Rows are points. Each copy is the shape, with its points in the same order, turned, moved and blurred by noise. Say if it was mirrored as well.
In the rows, zero is written as 100.

Shape (7 x 2):
125, 112
66, 137
91, 124
112, 109
89, 96
144, 150
193, 95
Copy 1, 7 rows:
103, 65
49, 79
70, 79
96, 76
84, 101
108, 29
167, 43
Copy 1 is: mirrored
Copy 2 (7 x 2):
114, 117
69, 62
87, 88
113, 100
107, 70
88, 147
153, 170
Copy 2 is: only turned
Copy 3, 7 rows:
126, 118
64, 91
88, 100
121, 103
109, 78
111, 160
190, 149
Copy 3 is: only turned
Copy 4, 7 rows:
113, 110
51, 122
78, 114
102, 104
81, 87
125, 151
182, 107
Copy 4 is: only turned

Shape, 6 rows:
75, 79
116, 151
105, 162
79, 78
139, 154
105, 102
Copy 1 (6 x 2):
115, 115
45, 92
30, 99
121, 110
40, 66
93, 91
Copy 1 is: mirrored
Copy 2 (6 x 2):
133, 86
102, 167
114, 182
129, 93
79, 170
105, 118
Copy 2 is: mirrored
Copy 3, 6 rows:
61, 112
138, 118
140, 128
60, 100
157, 107
97, 94
Copy 3 is: only turned

Shape (7 x 3):
87, 70, 120
51, 61, 70
117, 109, 142
131, 100, 129
129, 75, 134
101, 128, 31
155, 54, 115
Copy 1 (7 x 3):
106, 71, 111
142, 74, 71
70, 113, 141
102, 116, 147
105, 95, 154
154, 163, 71
139, 92, 169
Copy 1 is: only turned
Copy 2 (7 x 3):
108, 59, 91
69, 61, 39
110, 92, 133
126, 104, 116
139, 82, 110
70, 154, 45
168, 90, 88
Copy 2 is: only turned
Copy 3, 7 rows:
68, 83, 123
86, 30, 96
80, 141, 106
96, 130, 122
76, 123, 130
164, 72, 63
110, 125, 171
Copy 3 is: only turned
Copy 4, 7 rows:
57, 136, 109
17, 88, 100
105, 146, 130
113, 137, 109
97, 150, 96
90, 34, 117
106, 143, 54
Copy 4 is: mirrored

Shape (9 x 3):
95, 77, 113
128, 87, 88
86, 97, 91
70, 84, 106
129, 128, 117
131, 84, 89
98, 80, 72
143, 150, 163
128, 67, 68
Copy 1, 9 rows:
74, 107, 117
109, 100, 133
94, 96, 94
67, 103, 95
115, 148, 126
108, 100, 139
101, 73, 110
108, 195, 136
107, 72, 137
Copy 1 is: only turned
Copy 2 (9 x 3):
120, 94, 114
105, 63, 89
95, 106, 97
111, 121, 103
68, 64, 124
108, 60, 91
110, 92, 71
53, 50, 172
123, 62, 69
Copy 2 is: mirrored
Copy 3:
85, 91, 107
104, 59, 107
93, 90, 133
79, 105, 127
142, 87, 99
101, 53, 105
81, 63, 133
173, 110, 61
88, 39, 116
Copy 3 is: mirrored
Copy 4:
97, 78, 125
62, 91, 115
92, 81, 92
114, 60, 104
93, 132, 116
61, 90, 112
70, 63, 91
113, 172, 146
46, 70, 109
Copy 4 is: mirrored

Shape:
177, 112, 76, 118
72, 97, 125, 114
149, 97, 88, 31
153, 42, 105, 119
54, 100, 75, 84
46, 81, 61, 106
122, 104, 103, 50
119, 42, 106, 128
Copy 1 (8 x 4):
155, 144, 95, 126
75, 64, 73, 118
120, 116, 158, 81
108, 108, 120, 178
46, 97, 85, 75
26, 109, 75, 98
110, 90, 134, 80
82, 98, 106, 176
Copy 1 is: mirrored
Copy 2, 8 rows:
132, 128, 38, 114
84, 111, 134, 71
85, 110, 28, 42
159, 128, 87, 71
61, 56, 112, 83
92, 34, 129, 81
76, 111, 61, 50
146, 115, 108, 73
Copy 2 is: only turned
Copy 3 (8 x 4):
155, 127, 77, 157
103, 114, 121, 69
78, 144, 42, 148
108, 145, 140, 156
70, 70, 89, 80
70, 56, 115, 92
82, 138, 58, 109
98, 127, 151, 132
Copy 3 is: mirrored

Shape:
37, 64, 58, 79
94, 122, 101, 63
63, 69, 139, 123
52, 113, 68, 55
143, 101, 127, 82
102, 143, 81, 160
76, 62, 64, 97
83, 116, 68, 160
Copy 1 (8 x 4):
28, 138, 120, 82
103, 111, 73, 70
65, 50, 118, 110
59, 147, 75, 74
146, 80, 99, 63
129, 117, 104, 164
66, 125, 141, 85
97, 127, 122, 158
Copy 1 is: mirrored
Copy 2:
21, 53, 71, 112
103, 86, 59, 89
42, 124, 112, 71
64, 64, 36, 109
133, 97, 113, 79
93, 153, 94, 159
49, 64, 103, 121
62, 134, 100, 162
Copy 2 is: only turned

Shape:
83, 85, 95, 67, 98, 105
107, 148, 62, 131, 91, 143
107, 132, 37, 88, 97, 143
109, 110, 126, 67, 136, 72
118, 135, 29, 176, 138, 121
92, 103, 89, 51, 55, 62
135, 53, 121, 97, 119, 68
121, 76, 118, 105, 114, 87
100, 146, 98, 95, 84, 142
97, 74, 106, 59, 124, 58
165, 103, 59, 110, 132, 95
109, 93, 145, 72, 102, 51
Copy 1 (12 x 6):
130, 84, 101, 107, 100, 88
54, 121, 37, 91, 91, 90
98, 128, 42, 85, 63, 91
112, 130, 140, 121, 127, 87
53, 151, 23, 53, 128, 136
135, 92, 111, 86, 105, 26
105, 92, 160, 71, 128, 112
89, 93, 132, 86, 124, 106
67, 106, 65, 124, 79, 75
144, 108, 139, 97, 131, 88
82, 152, 109, 47, 97, 117
108, 98, 158, 111, 137, 64
Copy 1 is: mirrored
Copy 2 (12 x 6):
95, 84, 145, 94, 99, 82
117, 115, 81, 45, 123, 122
137, 89, 111, 51, 109, 140
56, 94, 137, 144, 94, 116
131, 92, 24, 86, 145, 130
56, 56, 154, 68, 53, 104
83, 90, 91, 151, 60, 74
87, 105, 99, 129, 73, 74
99, 135, 124, 54, 109, 120
77, 64, 140, 135, 82, 93
129, 88, 68, 119, 76, 142
35, 92, 131, 130, 65, 87
Copy 2 is: mirrored
Copy 3:
108, 84, 80, 123, 134, 131
139, 146, 136, 81, 100, 131
172, 121, 117, 90, 114, 144
98, 89, 38, 114, 84, 97
152, 125, 136, 5, 95, 110
103, 55, 100, 156, 90, 138
91, 64, 73, 110, 114, 51
93, 93, 85, 102, 112, 73
122, 151, 112, 119, 100, 133
95, 50, 49, 113, 110, 102
161, 87, 96, 70, 88, 65
72, 74, 60, 139, 79, 86
Copy 3 is: mirrored
Copy 4:
86, 110, 115, 125, 76, 107
149, 117, 54, 115, 112, 159
128, 108, 57, 130, 71, 162
64, 132, 144, 81, 99, 133
121, 62, 44, 99, 142, 195
50, 155, 90, 123, 82, 93
58, 87, 117, 51, 102, 93
83, 96, 114, 68, 111, 105
145, 144, 94, 119, 99, 137
42, 110, 136, 97, 88, 114
83, 91, 69, 52, 89, 162
53, 140, 138, 79, 111, 93
Copy 4 is: only turned

Shape:
55, 145, 90, 142, 112, 77
103, 128, 172, 52, 104, 115
99, 160, 136, 90, 120, 115
113, 75, 55, 136, 65, 152
123, 131, 88, 74, 70, 126
49, 133, 74, 127, 106, 45
116, 112, 96, 74, 54, 143
123, 116, 110, 129, 104, 57
123, 113, 127, 157, 38, 149
Copy 1 (9 x 6):
45, 101, 154, 128, 162, 104
132, 26, 112, 158, 121, 105
79, 38, 125, 152, 134, 117
49, 85, 112, 57, 59, 129
63, 52, 116, 134, 61, 102
54, 126, 145, 132, 150, 76
85, 44, 128, 111, 52, 106
86, 123, 114, 147, 121, 130
95, 71, 167, 87, 67, 160
Copy 1 is: mirrored
Copy 2:
71, 90, 46, 106, 146, 56
157, 54, 100, 45, 118, 96
126, 74, 91, 56, 152, 64
120, 169, 108, 141, 93, 79
112, 128, 116, 61, 112, 90
34, 82, 47, 111, 123, 72
135, 144, 107, 71, 100, 106
84, 82, 86, 91, 84, 34
161, 162, 60, 96, 87, 43
Copy 2 is: mirrored
Copy 3 (9 x 6):
47, 105, 52, 84, 115, 53
122, 158, 138, 55, 124, 99
103, 144, 82, 51, 104, 93
54, 37, 113, 105, 68, 133
104, 106, 120, 91, 58, 99
53, 96, 62, 106, 120, 21
89, 102, 145, 92, 59, 113
104, 105, 67, 126, 128, 85
44, 117, 106, 119, 87, 166
Copy 3 is: only turned
